Each row of a before or after table is a point. One or more steps were done to the points. Then noise was added and the rows were shuffled. The steps act on how far a point lies along the listed directions, d1 being the first. Write out the steps. A step turns or swaps two directions, mirrors them in a line or flattens them onto one, adds a multiple of one to another, or multiplies one. Angles are multiples of 10 degrees, from the lower direction toward the higher: turns from -170 to 170, lines from 10 to 170 but not 90. Use the fewest steps. Two steps may share a direction if one is a turn and the other turns, adds or multiplies; they go together, in the order done. Otherwise the lowest direction goes first.

Directions:
(1): [-21.5 -14.6  -9.3]
(2): [  8.3 -21.8  14.9]
Before (10 x 3)
[[  7.5   8.0   3.6]
 [ -2.1  -8.2  -0.6]
 [  4.3   2.4   2.5]
 [  2.2   4.3   1.1]
 [  1.2  -0.4  -0.4]
 [ -0.8  -1.6   4.0]
 [  2.8  -8.8   6.7]
 [ -3.8 -11.7   1.8]
 [  0.1   0.8  -1.7]
 [  2.4  -1.0   2.3]]
After (10 x 3)
[[ 2.1 -0.3 -0.4]
 [-9.9 -0.9 -6.5]
 [-6.3  6.7 -8.4]
 [-0.4 -9.6  4.9]
 [-3.2 -1.6 -0.8]
 [ 0.8 -3.6  3.4]
 [ 0.2 -0.8 -0.8]
 [-1.3 -5.2  2.3]
 [-4.3  1.4  1.1]
 [-3.1  5.2 -6.0]]
Steps: turn d1 and d2 by -120 degrees

Directions:
(1): [ -8.3 -23.2  14.2 -14.4]
(2): [ -9.7  -4.4 -26.7 -13.8]
(3): [ 12.0 -21.4 -10.0  17.7]
Before (8 x 4)
[[ 2.7 -1.5  1.3  6.6]
 [-3.7 -0.8  0.5 -8.4]
 [ 0.1  1.7  1.2 -5.8]
 [-3.1  6.4 -1.3 -3.9]
 [-4.3 -0.6 -6.5 -6.5]
 [ 0.6  0.6  5.3 -3.9]
 [ 6.5 -5.8  4.2  5.7]
 [ 4.7 -1.6  4.6  2.1]]
After (8 x 4)
[[ 2.8  7.5  4.9  1.6]
 [ 3.6 -1.5 -5.9 -0.3]
 [ 0.7  2.0  9.9  0.8]
 [ 2.6  5.5 -2.4 -0.8]
 [-0.8 -6.0 -5.6  1.8]
 [-3.2  4.9  3.8 -4.4]
 [ 4.3 -5.8 -8.4  2.9]
 [ 2.4  5.3  1.4 -2.1]]
Steps: turn d1 and d2 by -150 degrees; turn d1 and d3 by -20 degrees
